Each point is reached from the start by the listed moves, each made once or not at all, plus a little noise. Say if it took an odd or an even number of moves. Then give how often each move was made.
In the rows, 128 means zero.

Moves:
(1): [186 111 152 148 129 136]
(2): [126 155 151 139 128 160]
(3): [122  81 164 120 138 140]
Start: [101 120 107  79 121 124]
Points:
[ 97  71 144  72 129 138] -> odd (0, 0, 1)
[150  79 189 101 135 180] -> odd (1, 1, 1)
[105 119 105  78 122 126] -> even (0, 0, 0)

Moves:
(1): [156 132 124 138  90 138 126 133 130 114]
(2): [116 159 112 130 123 131 134 125 127 122]
(3): [129 163 161 125 113 131 123 117 122 151]
(4): [134 119 117 166 121 120 143 136 120 135]
(5): [155 148 133 119 169 116 125 120 155 118]
(6): [144 123 112 138 146 184 133 107 141 130]
(7): [118 113 137 114 122 123 158 123 144 131]
(8): [125 140 135 122 148 159 145 175 108 112]
(9): [ 95 113 123 156 137 136 114 142 168 126]
Start: [125 135 129 114 121 126 154 163 113 118]
Points:
[152 173 157 117  71 140 150 157 109 127] -> even (1, 0, 1, 0, 0, 0, 0, 0, 0)
[142 156 102 172 154 212 206 199 182  82] -> even (1, 1, 0, 1, 1, 1, 1, 1, 1)
[129 143 143 177 101 220 201 202 148 122] -> odd (1, 0, 1, 1, 0, 1, 1, 1, 1)
[151 195 141 110  93 228 206 176 116 106] -> even (1, 1, 1, 0, 0, 1, 1, 1, 0)
[117  99 115 173  83 126 187 190 166 112] -> even (1, 0, 0, 1, 0, 0, 1, 0, 1)
[150 144 124 142 132 129 132 177 178  94] -> odd (1, 0, 0, 0, 1, 0, 0, 0, 1)
[ 84 184 141 140 114 143 143 167 143 136] -> odd (0, 1, 1, 0, 0, 0, 0, 0, 1)

Moves:
(1): [113 104  84  87  94 137  95 107 123 130 153 152 100 125  86]
(2): [119 165 120 129 131 108 129 105 128 116 131 139 116 128 156]
(3): [126 149 135 105 133 135 137 114 108 123 125 132 105 138 120]
(4): [145 100 149 152 162 136 117 134 164 140 152 129 111 148 128]
(5): [128  77 121 109 145 131 156 114 139 115 137 139 154 147 105]
(6): [135 137 120 137 133 132 144 157 133 135 130 117 153 148 136]
(7): [152 140 134 142 111 113 136 117 129 125 132 123 150 133 122]
(8): [133 133 136 121 139  97 125 157 144 113 106 109 130 113 102]
(9): [115 131 122 106 106 141 112 127 133 120 120 117 128 137 135]
(10): [143 124 108 118 112 142 145 127 143 142 125 137 135 127 146]
(11): [146 108 136 117 120 113 116 127 114 135 155 131 118 138 146]
(12): [129 110 159 128 117  91 123 147 147 158 137 168 157 131 122]
(13): [157 146 117 125 142 124 106 109 115 141 120 123 160 125 124]
(14): [155 115 118 148 129 105 121 130 124 132 103 141 150 154 130]
Start: [104 122 117 120 126 130  79 147 156 124 119 149 119 114 154]
Points:
[163  23 164  77 154  82 104 165 225 155 159 198 136 156 129] -> odd (0, 0, 1, 1, 1, 0, 0, 1, 0, 1, 1, 1, 0, 0)
[151  58 113  68 105 128  56 161 196 189 200 223 104 168 144] -> odd (1, 0, 1, 1, 0, 1, 0, 0, 0, 1, 1, 1, 0, 0)
[111 172  65  23  58 101  59 102 171  97 118 158  81 114 127] -> odd (1, 1, 1, 0, 0, 0, 1, 1, 1, 1, 0, 0, 0, 0)
[168  61  90  80 130 103  46 110 142 127 113 160 191 175 151] -> odd (0, 0, 0, 0, 1, 0, 0, 0, 1, 0, 1, 0, 1, 1)
[153  78 168  92 131 105  73 157 194 185 175 213 102 155 175] -> odd (0, 0, 1, 1, 0, 0, 0, 0, 0, 1, 1, 1, 0, 0)
[165 129  54  89 143  90  86 152 196 117  63 148 215 174 162] -> even (0, 1, 0, 0, 1, 1, 0, 1, 1, 1, 0, 0, 1, 1)
